Every row gives one point. Any point is a mix of the corners, with weights that add up to 1. It lies inside the corners' shape when no weight is negative. Say inside or outside, and name the corners with a negative weight.
In the rows, 128 means zero.

Corners:
(1): [158  91]
(2): [113 194]
(3): [109 127]
Points:
[154  97] -> inside
[122 111] -> outside (2)
[131 158] -> outside (3)
[131 103] -> outside (2)
[118 109] -> outside (2)
[113 153] -> inside
[130 117] -> inside
[105 163] -> outside (1)
[116 185] -> inside

Corners:
(1): [143 128 111 114 178 119]
(2): [ 93 139  85 108 111 146]
(3): [167 152  94 163  52 165]
(4): [ 97  93  79 146 199 130]
(5): [138 158 188  72 176 158]
(6): [ 97 173 105 189 102 134]
(7): [133 111 184 131 162 110]
Points:
[124 142  71 149 128 135] -> outside (5, 7)
[135 156 108 122 106 152] -> outside (4, 7)
[136 134 107 152 115 135] -> outside (5)
[120 128 113 139 141 127] -> outside (5)
[131 141 118 143 152 126] -> outside (2)
[115 129 140 119 172 126] -> outside (3)
[150 127 139 115 161 137] -> outside (2, 6)
[107 143 112 136 124 136] -> inside
[118 112 123 138 168 127] -> inside

Corners:
(1): [160 121 129 159 136 191 146  96 101]
(2): [134 119 128 149  99 192 111 106  64]
(3): [131 145 122  95  99  99 164 120 103]
(4): [166 106  74 114 106 151 153 127 184]
(5): [166 117 118 110 180 112 143 108 108]
(6): [122 136  72 107 136  94 157 144 124]
(7): [115 100 172 125 183 115 100 164 110]
(8): [125  86 122 139 134 157 122 109 154]
(9): [ 95 112  99  71 126 149 120 165 192]
(10): [113  99 182 133 226 118  38 126 169]
Points:
[142 105 107 124 132 146 131 123 155] -> inside
[124 114 123 128 152 151 104 135 140] -> outside (3, 5, 8)
[130 119 126 119 139 141 117 130 141] -> outside (5, 8)
[132 106  95 104 143 143 150 146 160] -> outside (2, 3, 10)
[148 105 131 141 162 147 118 112 123] -> outside (3, 9)
[126 112 118 110 141 127 127 130 139] -> outside (1)
[136  98 135 126 168 149 105 120 144] -> outside (3, 6)

Corners:
(1): [ 95 132 129  67 112 146  88 151 147 130 136 151 207 154]
(2): [145 133 117 167 152 107 208 139 165 157 114 183  81 149]
(3): [166 152 124 102  51 142 116 135 172 157 139 182 144 116]
(4): [106 155 124 130 134 153 140 104 150  97 135 168 112 159]
(5): [116 111  98  83  66 158 122 163 144 116  98 164 216 100]
(6): [109 150 130 123 108 110 148 159 137 125 104 171 148  59]
(7): [ 79 117 171 126 111 112 101  74  88 134  98 104 123 163]
(8): [ 85 159 117 128 203 141 148 117 138 132 136  93  59 113]
(9): [108 159 153 126 164 128 149 141 117 104 110  86  75 151]
(10): [ 94 159 156 151 132 121  96  84 133 137 160  40 133 155]
(11): [130 133 157  93 139 120 237  88 150 141 146 221 129 108]
(12): [124 168 125 144 143 165 153 138 115 165 130 134 133 105]
(13): [108 158 127 176 114 148 124 177 109 163 150  89  74  65]
(14): [118 105 163 167  98 134 131 166 172 172 109 121 134 112]
(15): [ 63 151 148  96  91  91 135 119 167 138  99  94 161 165]
Points:
[105 140 131 107 116 129 133 127 139 127 122 139 141 135] -> outside (12, 14)
[105 140 142 113 100 129 131 131 143 136 121 134 155 123] -> outside (2, 8)
[109 146 134 126 118 124 143 139 136 135 115 147 137 103] -> inside
[101 142 129 107 127 132 137 112 138 120 128 130 127 145] -> outside (6, 12, 14)
[101 122 135 102 104 125 140 128 147 115 103 142 175 145] -> outside (3, 8, 12, 13)
[110 140 141 120 114 131 130 118 141 138 121 133 142 138] -> outside (13)
[108 156 137 133 131 129 145 130 146 142 133 124 121 126] -> outside (5, 7)
[119 141 128 148 107 131 140 138 153 153 117 138 124 121] -> outside (1, 9, 11)
[132 143 125  97 118 138 148 124 141 127 120 182 132 131] -> outside (10, 13, 14, 15)

Corners:
(1): [128 164 130 125 125  71 128 113  73 100 131 148 172 126  96  72 142 102
 118 139]
(2): [ 60  96 172 112 119  96 104  63 130 156 120  39 129 137  93 155  71 171
 149 122]
(3): [124 120  90 179 128 111 106 151 117 116  74 166 110 113 134 183 120 101
 132 126]
(4): [106 154 139 140 112 100 144  93  89  75 109 171 180 181  69 140 158 100
 142 149]
(5): [116 175 131 127 107 134 124 130  78 116 107 156 141 177  97  65 171  80
 136 127]
(6): [ 88  79 138 139 144 140 122  77  86 140 147  88 125 125 106 131  87 165
 144 135]
(7): [ 60 117 113  73 123 112 145  76 108 182 132  27 132 121 124 105  93 173
 143 122]
(8): [129 119 110 154  59 134 134 143 129 149  97 142 118 134 119 135  95 110
 121 137]
(9): [162 203 116 103 123 134 143 104  74  66 147 193 168 165 133  74 150 110
 136 115]
(10): [ 50  91 172 121 133 112 164  89 142 143 138  62 145 127 112 123  81 133
 139 112]
(11): [ 93  84 108 114 135  96 106  89 140 149 152  51 141 132  88 122  66 147
 177  95]
(12): [140 113 111 111 114 133 124 183 120 108 123 110 109 111 139 133 135 141
 122 137]
(13): [169 125 116 121 133 139 140 125 132 149  93 146 124 117 143 112 149 119
  69 144]
(14): [ 75  96 142  93 149  89 103  82 122 166 165  41 120  90 111 165  82 119
 150 142]
(15): [167 158  79 179 127 140 131 164 138 132 112 180  64  96 130 179 171 141
  86 149]
(16): [135 115 120 154 116 125 134 143 118 145 107 135  99 164 162 156 167 132
 122 158]
(17): [150 207 124 147 159 128 132 129  85 105 113 158 181 159 105  88 123 104
 136 142]
(18): [150 132 107 172 115 116 135 123 141 124  84 139  99  96 130 162 142 130
 162 148]
(19): [137 132 107 185  78 138  95 141 137 125 124 155 147  72 137 147 139 144
  87 153]
(20): [151 144 126 163 111 126 152 145  78 144 106 123 136 129 123 161 154 115
 124 103]
(21): [106 151 166 131 139 106 134 139  88 135 120 165 186 140 107 116 153 134
 143 132]
Points:
[119 133 124 136 122 118 130 117 109 129 121 123 138 126 113 126 120 126
 130 130] -> outside (16)
[142 145 119 149 103 128 117 129 113 115 118 157 139 129 116 120 139 132
 116 146] -> outside (3, 7, 10, 14, 20)
[122 134 123 131 134 116 129 118 101 126 126 125 142 125 126 117 127 122
 134 130] -> outside (2, 4, 8, 15)
[123 131 120 132 119 114 126 121 118 132 116 116 126 126 121 135 127 121
 125 134] -> outside (6, 21)
[121 117 128 158 117 129 137 137 128 143  99 129 122 118 128 164 126 143
 122 140] -> outside (1, 5, 9, 11, 14)

Corners:
(1): [ 92 128 194 104 115 166 138  95  80 128 181 159 145 174 135 158 167 177
 132 147]
(2): [107 107 107 153 131 120 103 117 117 105 172 126 115 141  79 107 163 139
 127 142]
(3): [173 113 157 133 116 173 148 119 169 160 105 137 120 119 125 172 111 116
  87 103]
(4): [117 129 116 126 163 134 129 181 170 169 147 150  62 140 127 110 105 132
 157 154]
(5): [ 92 103 153 185 195 137 126  87  95  68 114 168  93  70  82 151 132  78
 181 149]
(6): [114 108 149  95 114 106  87 185 140 170 164 138 114 184 134 146 115 149
  88 115]
(7): [ 88  95  98 126 141 132 154 179 183 134 152  98  95  71  57 126 134 111
 148  91]
(8): [127 127 159  88 101 138 123 136  95 154 186 151 125  94  73 108 181 151
 180 179]
(9): [126 114  67 143 121 169 109 109 111 101 172 113 146 110 124 167 146 142
 126  90]
(10): [171 164 193  86  44 175 119 119 113 132 125  94 147 129 115 117 115 120
  92 145]
(11): [ 95 107  96 111 117 179  97 118  82  88 130 102  99 118 127 150 157 194
 111 149]
(12): [167  87 145 180 192 129 127 128 162 108  96 130  86 103 137 135 141  95
 158 108]
(13): [125 107 183  99 131 127 157  87 114 133 124 162 143 156  76 110 102 157
 181 158]
(14): [122 122 206  96 139  97 167 120  99 145 178 173  93 166 113 131 170 137
 122 111]
(15): [191 131 211 123 162 126 170 125 186 138 135 134 136 176 159 151  81 121
  80 148]
(16): [ 79 101 172 177 152 107 168 128 141 110  69 157  68  94 163 145  95  92
 105 166]
(17): [ 85  83  71 177 151 161 152 169  97 132 119 143 105  94  81 144 121 107
 162 145]
(18): [136 131 111 127 160 131 112 131 138  96 127 158 145 144  93 160 155 112
 179 161]
(19): [131  87 158 109 124 146 126 152 125 166 138 150  73 152 158 165 116 100
 150 146]
(20): [138 114 171 154 107 122 122 121 126 133 160 129 109 151 101 171 116 126
 160 104]
(21): [138  77  95 121 153 193 131 147 129  62 177 139  96  87 106 121 179 180
 161 104]
Points:
[127 112 144 131 135 147 132 122 121 117 141 137 110 117 106 137 139 132
 148 138] -> outside (6)
[118 117 137 114 123 158 135 124 105 126 159 142 118 119  90 143 150 138
 164 132] -> outside (2, 6, 12, 15, 16)
[136 112 140 116 136 138 131 133 133 135 162 141 123 149 109 145 142 147
 143 128] -> outside (5, 10, 16)
[118 106 138 140 149 143 141 136 133 122 135 134  95 108 117 135 131 122
 152 130] -> outside (2, 3, 6, 18)
[120 113 137 138 133 148 131 123 128 114 130 134 118 116 112 139 127 134
 135 138] -> outside (14, 19)
[129 114 141 122 127 146 127 130 124 128 152 133 116 131 106 137 140 138
 136 134] -> outside (16)
[107 104 122 138 139 139 128 140 133 121 145 137 108 142 121 149 123 138
 140 139] -> outside (3, 5, 8, 10, 12, 14)
[121 112 149 124 140 140 127 123 121 111 149 144 111 127 111 136 143 136
 149 139] -> outside (3, 17)
[118 114 126 139 127 158 131 107 106 110 138 134 115 110 111 138 140 144
 137 130] -> outside (6, 7, 15, 18, 19)

Corners:
(1): [107 124 121 144 136 160 113 133 132 150 139 185 122 121 104 172 147 113
 109 178]
(2): [132 100 139 122 151 135 104 128 164 105 142 107 117 145 118 130 132 115
 139 129]
(3): [ 95 118 122 103 137 129  83 121 133 130  78  79 140 126  52 146 107  86
 159 160]
(4): [114 148 133 132 121 112 144  99 132  98 116 108 172 103 147 175 112 125
 135 141]
(5): [151 107 112 125 150  77  54 102 140 165 101 196 167  97 120 173 114 113
 179 133]
(6): [122 154  83 103 115 117 174 135 157 175  67 105 169 159 146 137 104 148
 153 185]
(7): [181 120 171  89 148  78  78 146 120 104 117 126 126 130 132 140 113 137
 106 135]
(8): [151 129 176 166 208 160  97 163 199 141  90  78  94 130  75  83 134  67
 104 174]
(9): [205 130 103  78 121 117 131 135 142 114 143 131  66  90 143  53 162 107
 112  64]
(10): [ 44 157  84 103 113 192 125 135 110 100  99 116 104 105 102 136 133 151
 137 101]
(11): [140 107 184 155 121 117 156 114 107 135 103 149 141 137 162 134 103 167
 154 198]
(12): [170 129 142  98  93 136 120 147 113  97 107 125 148 114 159 148 120 106
  80  97]
(13): [115 141  72 145 141 109  94 123 146 144 160 133 134 114  96 115  95  67
 137 103]
(14): [116 191 125 112 147 132 112  70  70 135 123 136 139 121 142 128  95 118
 101 105]
(15): [157 134 163 142 118  79 168 134 131 129 138 168 171 156 162 181 126  94
 154 122]
(16): [ 89 141 134 175 113 139 133 141 157 139 120 109 108 143 148 138 132 102
 147 179]
(17): [150 117 142 116  72 124 128 146 126 136  92 126 144 106 118 173 151 171
 145 138]
(18): [148 144 190  87 139 138 100 100 113 127 152 123  94  88 116  73 102  87
  57 145]
(19): [ 98 150 117 118 100 115 182 108 125 160 154 124 181 179 193 127 171 127
 137 156]
(20): [131 169  91 129 113 122 150 107 138 144 161 190 169 159 158 120 150 116
 159 111]
(21): [ 81 130 122 146 128 140 164 126 142 110  60  99 116 152 114 146 117 148
 117 163]
Points:
[132 136 140 131 122 116 135 128 135 130 122 135 141 133 138 147 126 112
 136 140] -> inside
[113 148 124 126 117 144 144 121 125 131 116 119 132 127 136 125 125 121
 119 146] -> outside (2, 5, 7, 15)
[153 124 148 127 143 117 111 133 142 132 113 131 124 128 120 127 118 109
 125 145] -> outside (4, 10, 19)
[127 131 135 129 134 127 115 125 133 132 125 133 126 130 125 129 125 112
 128 139] -> outside (4, 6)

Corners:
(1): [105 109 119 118 152  53 128  87 126 141  92 146 140 149 103  91 109  93
 166 116]
(2): [ 90 145 119 182 116 187  78 145 118  48 175 102 127 149 141 103  74 181
 110 159]
(3): [ 50 191  78 101  79 141 116 135  89 150 117 134 144  85 170  79 137 129
 112 156]
(4): [112  85 169 143 136 137 146 133 159 122  96 162 132 121 143 117 104  73
 172 125]
(5): [146  99 101 114 126 122 148 176 138 128  82  93  83 172  87 139 105 131
 103 134]
(6): [135 133 103  69 169  82 113 142  83 114  53 129 137 112 111 198 121 149
  91 137]
(7): [109 118 140 129 161 117 154 111 171 131 120 129  99  82  34 230  94 157
 128  85]
(8): [129 139 151 118 158 102 138 146 112 127 122 124 120 179 159 117 160 121
 125 119]
(9): [145 112 127 137 137  94  92  92 138 143 108 123 109 120 108 164 131 132
 111 136]
(10): [128 142 131 132 112 216 108 119 114 126 185 120 134 132 144  84 114 141
 102 186]
(11): [111  72 136 169 141 154 138 111 143 156 169 152 148  96 119 135 135 142
  98 141]
(12): [164 117 116  86 157 142 150 114 124 113  63 117 108 110  96 133 168 131
 110 144]
(13): [119 110  90 122 185 134 178  91 142 140 100 124 111 116 130 133 123 108
 144 138]
(14): [ 84 135 144 156 106 142 100 121 174 156 120 123 161 101 136 111 110 115
 140 100]
(15): [140 113 101 134 136 177  89 169 173 132 103 124  89  83  90 134 117 117
 149  98]
(16): [142 118 146 154 181 121 131 127 147 126  81  72  96 132 112 114 120 157
 157 142]
(17): [124 174 139 187  83 134 135 104 111 180 167 135 175 124 138 125 141 131
 102 141]
(18): [144  72 148 142 173 158 122 121 153 119 109  94 134 128 102 145 171  87
 142 133]
(19): [152  83 155 151 149 149 174 124 153 131 147  91 136  77 111 153 121 131
 118 102]
(20): [111  56  77 152 135 164 112 106  87  41 152 127 158 124 130 154 135 168
 142 146]
(21): [144 158 145 132 152  68  90 146 186 169 141 149 151 144 126 112 136 124
 148 123]
Points:
[136 102 137 151 152 135 134 115 137 144 137 113 115 123 100 148 117 135
 109 132] -> outside (3, 4, 12, 14, 20, 21)
[127  94 116 147 146 140 131 127 126 108 121 113 115 119 112 163 124 141
 119 133] -> outside (1, 10, 12, 14, 21)
[118 116 122 138 133 138 124 126 136 132 128 127 132 121 121 130 121 123
 126 130] -> outside (12, 16)
[127 118 120 134 147 121 126 126 129 123 111 127 127 125 114 142 131 133
 128 133] -> outside (10, 14, 19)
